Each wall is flat, endless, passes through zero and stands at right angles to its row. A trip goes straight from one point to another. Which walls does it cross, in order?

Walls:
(1): -0.022,-0.050,-0.005
(2): 0.025,0.007,-0.024
(3): 0.038,0.003,0.021
(4): -0.027,-0.007,0.048
(5): 0.024,0.003,0.004
(6): -0.045,0.018,-0.029
(7): 0.007,0.017,0.015
Trips:
-0.041,0.018,-0.052 to -0.036,0.007,0.040 -> 2, 4, 7
0.029,0.057,0.005 to 0.025,-0.024,-0.009 -> 7, 1
-0.029,-0.011,0.041 to -0.024,0.036,0.004 -> 6, 1

Walls:
(1): 0.018,0.014,-0.014,0.036,0.013,-0.004,-0.043,-0.005,0.007,-0.057,-0.016,0.017,0.000,0.018
(2): 0.035,0.034,0.000,0.032,0.005,-0.045,0.044,-0.033,-0.042,-0.034,-0.013,-0.004,0.034,-0.026
(3): 0.035,0.045,0.042,-0.004,0.017,0.005,0.020,0.007,0.029,-0.024,0.022,0.019,-0.022,-0.045
(4): 0.010,0.013,-0.037,-0.004,0.027,-0.011,-0.003,-0.026,0.052,-0.013,0.038,-0.002,-0.046,0.041
(5): 0.027,0.046,0.064,0.004,-0.025,0.006,0.048,0.002,0.052,0.005,0.004,0.000,0.009,-0.014
(6): -0.005,0.000,0.006,0.004,0.018,0.008,-0.013,-0.026,-0.003,0.010,-0.026,-0.029,0.004,-0.001
Trips:
-0.017,-0.044,-0.007,0.007,-0.019,-0.033,0.028,-0.028,-0.001,-0.004,0.020,0.070,-0.003,-0.011 to 0.036,-0.014,0.014,0.029,-0.070,-0.025,0.019,0.064,0.000,0.019,0.023,-0.011,-0.037,-0.008 -> 4, 5, 3, 2
-0.068,0.007,-0.010,0.039,0.012,-0.009,0.019,-0.021,0.011,0.031,-0.035,-0.023,0.000,-0.003 to -0.011,-0.009,0.008,0.045,0.037,-0.018,0.019,-0.036,0.022,0.013,0.030,-0.017,-0.056,0.020 -> 4, 2, 5, 3, 1
-0.015,0.005,-0.024,-0.052,-0.045,-0.028,-0.017,0.006,0.000,-0.014,0.019,-0.023,0.000,-0.005 to 0.045,0.020,-0.037,0.057,-0.013,-0.009,0.006,0.027,-0.018,0.032,-0.017,-0.027,0.024,0.020 -> 2, 4, 1, 6
-0.046,-0.012,0.041,0.002,0.018,-0.022,-0.006,-0.045,-0.040,0.032,0.020,-0.048,0.041,-0.037 to -0.014,-0.004,0.041,0.032,0.020,0.024,-0.018,0.009,-0.017,0.003,-0.029,-0.054,-0.052,0.022 -> 2, 1
-0.034,-0.011,-0.024,0.026,-0.033,0.011,0.002,0.025,-0.036,0.003,0.021,-0.013,0.011,0.014 to -0.016,0.012,-0.006,-0.006,0.048,-0.059,-0.050,0.008,-0.018,-0.025,0.009,0.037,-0.032,0.003 -> 1, 4, 2, 3
-0.048,0.015,0.007,-0.035,0.012,-0.020,0.008,-0.053,-0.023,-0.016,0.020,-0.010,0.028,0.016 to 0.025,-0.003,0.011,-0.016,-0.025,0.022,-0.045,-0.009,-0.015,-0.024,-0.027,-0.016,0.018,0.013 -> 4, 1, 2
